Rows are points. Two turns around zero, p and q, are shown by what they do to some points. Write where each new point lands after one turn and then the other. Backwards means that the second turn is done in reverse. Each puzzle has new turns, and all numbers are rounded.

Turn p:
[-1.9  3.1  4.1] => [-2.3  1.1  4.8]
[-2.1 -4.7  0.2] => [-3.6 -1.0 -3.5]
[2.3 5.7 4.4] => [ 1.5 -0.7  7.4]
[ 3.4 -0.7  1.6] => [ 1.1 -3.6  0.9]
[ 0.1 -0.5 -5.0] => [ 2.8  1.9 -3.7]
[-1.7 -2.9 -5.3] => [ 0.7  2.1 -5.9]
Turn q:
[-1.2  4.3  1.4] => [ 3.2  3.2 -1.2]
[2.7 5.9 3.5] => [7.2 1.4 0.4]
[ 1.3 -3.1 -3.2] => [-2.9 -3.5 -0.9]
[-3.4  4.0 -1.8] => [ 0.7  3.6 -4.2]
[ 1.0 -5.1  0.4] => [-3.3 -2.6  3.1]
[-0.4 -6.0 -0.4] => [-5.0 -2.1  2.6]
Where do these land?
q, then p backwards: [-3.2 -2.7  1.7] => [-3.6  1.5  2.3]
p, then q: [ 3.2  4.9 -0.5] => [ 4.0 -2.2  3.6]
p, then q: [ 0.4  3.5 -2.0] => [ 3.9 -1.1  0.4]
q, then p backwards: [2.1 0.6 4.8] => [2.4 4.7 0.6]
p, then q: [-2.6 -6.3 -3.9] => [-3.5 -1.0 -6.9]

Turn p:
[-0.6  1.6  2.9 -0.6  5.6 -5.3] => [ 1.1  2.7  0.5 -6.6  4.3  0.6]
[2.6 5.4 0.2 0.2 1.9 4.7] => [ 7.0  1.8 -1.6  1.2 -2.4 -0.4]
[-0.9 -1.0 -3.8  4.4  3.3 -2.1] => [ 0.9 -0.2  5.2  1.0  4.0  2.3]
[ 3.3  2.8 -1.2  4.6 -3.1 -5.4] => [-0.4  2.9  3.9  1.9  3.4 -6.4]
[-2.4 -1.8  2.1  0.4 -2.3  5.1] => [-1.9  0.8 -1.5  2.3 -5.0  2.9]
[-2.1  6.1 -4.3 -0.7 -3.8 -0.3] => [ 1.5  1.2 -4.0  5.9  3.9 -2.1]
[-0.5 -4.8  2.8 -4.1  0.8  5.3] => [-1.3 -3.5 -2.5 -2.3 -6.1  3.7]
[ 0.6 -4.2  4.6 -4.4 -2.8  2.3] => [-4.0 -2.1 -3.2 -2.7 -5.8 -0.4]
[-0.1 -4.0 -3.4  0.2  0.5 -4.3] => [-2.9 -3.6  3.1 -0.7  3.8 -0.1]
Turn q:
[-2.4 -1.6  1.5 -1.5  2.8  1.4] => [-1.2 -1.6 -0.2 -1.6  3.7  1.6]
[ 3.3  4.3 -7.2  0.4  0.1 -0.6] => [-1.7  3.5 -3.3 -2.3 -7.1 -0.9]
[-1.0 -4.5  1.4 -0.5 -2.6  3.6] => [ 3.0 -3.0 -1.0  2.8  1.9  3.6]
[-2.5  2.5  6.2  2.7 -4.7 -2.1] => [ 0.2 -1.4  7.8  4.4  0.1 -1.7]
[ 3.4 -4.2 -5.5  0.8  3.1 -3.4] => [ 0.4  1.8 -7.7 -0.7  0.1 -4.2]
[ 3.2  0.4  3.5  3.3  1.2 -0.4] => [ 0.7  4.6  1.7  2.2  2.3 -0.9]
[-2.0  1.7 -1.1 -1.6  3.7  2.8] => [-3.2  0.0 -0.6 -3.4  0.8  3.0]
[ 2.6 -0.6 -2.0 -6.8  4.6  1.1] => [ 2.0  0.7 -3.3 -7.8  1.3  1.3]
[-4.6  2.0  3.1  3.3 -8.2 -2.3] => [-0.3 -4.5  6.6  6.4 -3.2 -1.8]
Where do these land?
q, then p: [ 3.0 -4.5 -3.0 -1.0 -2.6 -4.2] => [-0.4 -3.5  3.9  0.7  3.2 -5.0]
p, then q backwards: [-5.8  0.5 -2.4 -2.7 -5.2  0.6] => [-2.7 -4.1 -3.2  5.6  1.8  2.1]
p, then q: [ 0.6  5.3  2.6 -0.4  1.6 -3.9] => [-1.0  2.7  0.4 -5.9 -1.8 -2.5]
p, then q: [1.6 4.8 0.5 4.5 4.4 2.2] => [ 3.0  6.9  3.2 -1.1 -1.5  0.9]
p, then q: [ 2.2 -0.7 -1.0 -0.6 -6.1  1.6] => [-1.1 -2.1 -0.4  4.7 -1.1 -4.1]
q, then p backwards: [-3.1  0.2  2.4  3.0  3.3  0.4] => [-3.1 -1.6 -1.6  1.6 -1.8 -3.9]
p, then q: [-3.6 -0.8 -1.7 -2.9  3.4  7.7] => [ 2.9  1.3 -4.7  3.5 -2.5  6.7]
p, then q backwards: [ 5.1 -4.7  2.6  0.2  1.3 -4.3] => [-2.9  4.9  1.1 -4.4  1.4 -4.4]
